Each point is reached from the start by the listed moves, each made 0, 1 or 2 times, or once backwards (-1), plus a little noise. Is the number of moves made odd or even? Then give how often each move was made.
In the rows, zero is written as 128.

Moves:
(1): 147 123 154
(2): 97 115 169
(3): 123 80 124
Start: 141 123 97
Points:
89 117 113 -> even (-1, 1, 0)
160 118 123 -> odd (1, 0, 0)
217 174 111 -> even (2, -1, -1)
122 135 234 -> odd (2, 2, -1)

Moves:
(1): 148 129 114 103 103 99
(2): 150 137 120 145 114 134
(3): 127 122 146 130 111 129
(4): 149 106 135 124 143 127
(5): 121 159 157 134 152 96
(6): 128 140 134 106 136 149
Start: 148 144 144 131 127 104
Points:
157 144 118 88 51 130 -> odd (1, 0, 1, -1, -1, 1)
117 185 203 146 101 71 -> even (0, 0, 2, -1, 1, 0)
139 150 199 166 111 56 -> even (0, 0, 2, 0, 1, -1)
174 140 157 146 80 223 -> even (-1, 2, 2, 0, -1, 2)
116 165 185 120 165 64 -> even (0, -1, 0, 0, 1, 0)
108 231 237 64 132 51 -> odd (1, -1, 2, -1, 2, 2)

Moves:
(1): 128 123 131 125 134 127 138 152 129 111
(2): 144 154 130 110 125 132 150 159 112 138
(3): 97 131 170 133 115 114 122 122 110 167
(4): 144 126 122 140 116 130 103 131 123 146
(5): 117 157 119 146 134 154 124 115 138 126
(6): 94 130 124 115 117 135 116 116 130 105
(7): 99 124 128 121 125 140 138 131 105 124
(8): 126 138 120 132 149 128 116 117 133 125
Start: 116 140 107 149 120 119 150 132 118 125
Points:
174 118 104 161 133 88 134 150 105 164 -> even (0, 0, 0, 1, -1, -1, 0, 1)
7 162 196 112 90 113 180 192 46 151 -> odd (2, 1, 2, 0, 0, 1, 1, 0)
52 169 90 116 137 157 154 190 67 85 -> odd (2, 1, 0, 1, 0, 1, 2, 2)
137 180 61 105 142 166 202 245 57 79 -> odd (2, 2, -1, 1, 0, 0, 2, 1)
18 222 131 162 103 185 166 109 56 181 -> odd (-1, 1, 1, 0, 2, 0, 2, 0)

Moves:
(1): 126 122 131 128 115 136 115 125 127 126 135 137 124 121
(2): 152 133 132 128 123 126 111 132 121 153 133 128 127 131
(3): 114 146 140 130 112 132 123 128 118 128 114 137 129 112
(4): 125 137 129 133 130 129 119 126 126 139 133 139 127 139
(5): 146 146 120 124 142 116 113 156 131 125 144 134 134 126
(6): 139 135 128 122 135 129 108 131 120 119 128 121 137 135
(7): 142 132 122 123 131 143 126 128 134 145 131 133 138 116
(8): 138 119 109 142 122 134 128 130 123 126 128 134 122 145
(9): 126 132 117 120 121 131 111 128 159 120 128 120 112 139
(10): 128 110 133 120 126 135 124 137 128 154 100 128 154 124
(11): 132 129 120 102 108 135 126 153 135 121 124 131 127 130
Start: 134 121 132 123 125 123 134 140 129 123 127 116 127 140
Points:
240 146 81 134 176 107 152 197 125 156 201 132 137 132 -> even (-1, 1, -1, -1, 2, -1, 2, 1, -1, -1, 0)
207 162 153 123 117 142 66 199 60 249 71 155 216 124 -> odd (-1, 2, 2, 1, 1, 1, 1, 1, -1, 2, 0)
182 124 98 76 53 190 35 204 195 222 99 172 147 126 -> odd (2, 1, 1, 1, 1, -1, 2, 1, 2, 2, 1)
187 194 161 117 151 122 41 128 124 186 130 100 150 141 -> odd (-1, 2, 1, 1, 0, 2, 1, -1, 1, 0, -1)
161 171 180 70 85 110 60 215 100 154 87 114 166 100 -> odd (0, 2, 2, -1, 1, 1, -1, -1, 0, 1, 1)

Moves:
(1): 113 121 160 130 110 134 163 140 156 130 143 129 121 88 140 89
(2): 128 109 154 134 127 137 114 128 132 118 121 144 106 130 133 144
(3): 122 129 116 134 139 130 148 112 124 136 142 145 165 142 139 100
(4): 137 122 145 126 121 120 127 126 140 118 120 104 122 140 109 129
(5): 138 127 106 125 154 128 114 108 116 153 124 159 124 132 165 146
(6): 142 141 146 156 135 124 146 113 155 118 132 133 134 156 119 135
(7): 137 131 127 116 135 116 120 144 124 119 118 115 127 142 125 144
(8): 134 122 118 129 125 128 125 137 122 142 134 150 126 117 136 125
(9): 131 137 171 144 124 109 131 117 147 110 124 117 140 143 114 133
(10): 116 111 96 125 135 126 126 138 100 139 129 130 108 111 133 122
(11): 123 136 118 118 120 109 126 132 123 125 109 115 130 161 128 143
(12): 124 127 121 138 121 126 136 135 127 135 137 108 141 122 140 114
(13): 129 120 154 126 139 127 91 134 138 127 129 123 99 145 107 145
(14): 117 117 86 101 118 116 101 141 109 113 135 104 100 114 126 139
Start: 112 119 135 116 138 126 146 142 137 129 135 137 131 112 131 140
Points:
107 86 94 114 173 78 73 196 74 99 88 153 80 249 107 239 -> odd (-1, 2, 1, -1, -1, 1, 2, 1, 0, 2, 2, 0, 1, 0)
78 91 88 91 122 59 143 178 107 59 96 42 88 208 81 167 -> even (0, 1, 1, 1, -1, 1, 1, -1, 0, 2, 2, 0, 0, 1)
103 83 112 85 80 54 86 160 93 71 67 18 117 190 130 208 -> odd (-1, 2, 0, 2, 0, -1, 0, 0, 1, 0, 2, 2, -1, 1)

Moves:
(1): 121 146 114 129 141 127 133 138 121 125 130 143 129 142 128 124 132 144 144 133 115
(2): 131 116 134 134 121 132 121 128 125 128 122 120 123 119 124 129 124 132 122 135 122
(3): 121 125 126 121 130 130 130 137 132 115 128 135 121 133 135 121 127 116 132 130 130
(4): 145 122 128 110 119 129 131 126 133 135 117 121 117 132 119 122 129 123 136 131 116
(5): 126 130 122 133 130 122 127 128 124 124 122 128 133 128 139 133 142 122 129 132 142
(6): 133 129 133 127 115 123 127 124 123 126 136 127 125 137 126 119 132 133 130 141 129
(7): 133 125 120 137 121 118 125 138 118 140 126 124 122 139 124 133 117 126 128 145 125
(8): 126 130 140 134 134 116 126 121 132 128 130 122 123 124 120 127 132 126 130 141 129
(9): 125 128 129 147 127 135 116 129 136 119 118 131 133 132 130 132 126 117 110 142 149
(10): 124 127 126 126 127 127 133 123 129 125 124 126 132 119 129 116 122 127 124 133 135
(11): 131 120 125 123 135 139 118 127 131 133 128 126 129 128 129 119 130 118 127 131 130
(12): 130 136 129 132 129 129 138 125 120 130 132 136 118 131 125 122 129 127 125 138 133
(13): 116 117 144 139 107 119 130 117 137 137 113 131 135 131 137 150 121 130 139 133 129
(14): 128 136 125 132 121 136 113 133 130 132 124 119 123 132 137 125 126 119 137 123 127
(15): 128 115 127 137 127 134 131 127 127 124 126 121 132 128 127 125 118 130 124 118 123
(16): 129 120 138 135 133 126 130 137 123 126 121 126 129 124 123 128 131 138 127 128 134
(17): 117 131 125 128 131 127 133 129 123 132 126 127 123 132 129 128 129 138 124 131 133
(18): 135 128 141 118 130 122 131 124 131 122 123 134 128 135 137 146 123 131 131 132 131
(19): 122 135 144 119 130 115 121 119 121 117 124 139 126 126 128 126 140 124 125 129 132
(20): 130 125 110 133 129 133 121 131 151 131 132 123 124 117 150 116 133 114 125 124 115
Start: 138 137 130 129 125 136 119 137 130 121 137 128 113 133 141 129 131 140 136 129 129
Points:
103 75 119 158 122 147 95 117 164 76 93 106 106 109 174 44 156 55 61 192 212 -> even (-1, 0, 2, 1, 2, 1, 0, 1, 2, 2, 2, 0, 0, -1, 2, 0, 2, -1, 1, 1)
159 101 155 55 108 89 138 123 153 137 94 156 64 156 204 151 164 105 149 145 122 -> odd (-1, -1, 1, 2, 1, 0, 1, -1, -1, -1, 1, 1, 1, -1, 0, 1, 2, 2, 2, 2)
132 153 65 139 103 138 93 163 158 129 118 128 123 164 249 134 150 140 211 103 74 -> odd (2, 0, 0, 0, 2, 1, 0, -1, -1, 0, 0, -1, 1, 2, 1, 0, 0, 1, 0, 2)
116 97 102 206 82 111 48 174 179 131 109 87 94 97 219 159 139 53 136 163 127 -> even (-1, 2, 2, -1, 2, -1, 2, 1, 0, -1, -1, -1, 1, 1, -1, 0, -1, -1, 0, 2)
163 140 158 129 187 106 91 157 109 64 111 150 70 133 145 96 203 126 155 187 112 -> even (2, 2, 1, 1, 2, 0, 0, 2, 0, -1, 1, 1, -1, 0, 1, 2, -1, 1, 2, 1)
91 171 51 180 153 124 133 194 90 114 116 164 76 168 196 53 149 138 141 156 123 -> odd (2, -1, 1, 0, 1, 0, 2, -1, 0, 1, 0, 2, 0, 1, 2, 2, 2, -1, 2, 2)

Moves:
(1): 124 124 135 132 119 124 126 124 126 123 119 138 131 129 134 129 133 131 135 131 124 134 141 136 113 126 120
(2): 127 127 122 129 127 129 128 135 130 124 132 123 129 125 131 124 128 130 127 128 135 130 127 122 124 128 129
(3): 136 129 129 129 133 131 127 129 128 129 126 128 123 124 131 125 128 124 131 127 124 126 130 123 126 129 122
(4): 121 124 131 130 128 127 124 127 125 125 128 126 133 130 125 124 125 129 124 123 125 124 127 125 130 122 132
(5): 133 135 118 126 127 129 132 130 127 130 132 127 131 130 134 127 136 123 131 129 128 127 134 125 126 134 129
(6): 144 134 132 120 138 128 129 138 130 135 130 124 112 135 124 136 120 120 129 121 127 112 125 132 122 140 119
(7): 135 131 121 128 129 137 129 133 130 125 139 126 124 130 131 133 121 123 130 123 134 128 125 126 128 123 134
(8): 131 135 127 129 128 136 131 132 131 125 127 130 126 134 134 123 124 129 124 124 130 123 122 123 123 136 128
(9): 131 133 119 128 127 124 124 130 127 122 129 123 136 121 125 128 127 134 130 136 132 130 124 121 124 131 129
(10): 126 121 128 131 129 130 129 125 129 127 127 131 132 130 130 123 132 128 133 132 131 133 126 125 129 127 128
(11): 125 138 122 129 127 123 137 137 134 132 131 128 118 127 116 127 123 127 131 130 133 118 129 133 126 136 132
(12): 115 125 132 124 132 131 132 128 126 120 128 127 115 127 127 130 130 125 131 118 128 119 128 135 124 126 137
(13): 134 127 131 126 129 125 130 122 126 131 121 139 134 121 131 127 130 125 133 124 132 131 127 134 123 125 132
(14): 134 128 123 137 127 125 128 129 118 138 133 129 141 126 130 127 135 118 130 139 138 142 126 116 122 127 116
(15): 137 125 130 125 126 137 133 130 117 137 133 125 122 115 136 132 124 121 130 146 129 124 129 127 126 140 119
(16): 135 140 114 128 124 136 136 136 132 119 128 121 130 137 131 120 126 134 121 114 148 122 123 128 132 124 131
(17): 121 130 132 131 121 126 133 125 138 127 120 124 126 135 129 126 123 116 126 121 120 122 130 129 126 125 131
(18): 127 122 133 131 125 124 135 121 131 129 132 124 127 131 129 129 133 127 132 127 126 136 129 124 129 128 125
(19): 131 129 129 130 125 125 127 132 127 131 125 126 126 127 126 134 134 133 126 129 127 121 127 125 129 131 127
(20): 129 120 135 126 126 131 132 125 130 126 124 130 119 134 126 123 124 121 125 122 118 134 132 138 135 120 135
(21): 126 120 137 129 130 129 125 123 128 125 126 128 121 135 129 133 128 128 125 128 123 126 137 132 127 129 131
(22): 125 134 128 121 129 128 134 131 132 130 126 129 133 130 119 130 127 125 129 131 126 127 132 126 135 129 133
(23): 131 124 127 124 133 127 133 129 124 130 124 128 124 126 133 134 125 125 130 131 129 124 129 124 130 135 126
(24): 125 135 118 115 131 118 130 136 128 127 120 123 123 132 122 126 123 135 122 132 135 113 128 130 127 119 131
Start: 120 123 128 139 124 135 130 120 135 133 124 128 123 128 122 138 130 122 122 138 115 129 127 124 135 134 128
Points:
91 125 132 154 111 174 147 118 143 99 125 140 143 162 117 123 159 137 105 84 150 165 114 133 163 93 165 -> even (0, 0, -1, -1, -1, -1, 0, 1, -1, 0, -1, 2, 0, 1, -1, 2, -1, 0, 1, 1, 0, 2, -1, -1)
146 160 108 94 130 155 181 170 177 120 133 94 56 195 95 149 109 101 109 98 123 78 163 169 163 160 164 -> odd (0, 1, -1, -1, 2, 2, 0, -1, 0, 0, 1, 0, -1, -1, 0, 2, 0, 0, 0, 2, 2, 2, 0, 0)
139 147 134 94 169 122 173 163 122 180 76 134 56 120 125 163 115 52 148 143 117 7 131 116 84 181 114 -> odd (0, 0, 2, 1, 1, 2, 0, 1, -1, 2, 1, 2, 2, 1, 1, -1, 2, -1, 2, -1, 0, 1, 2, 2)
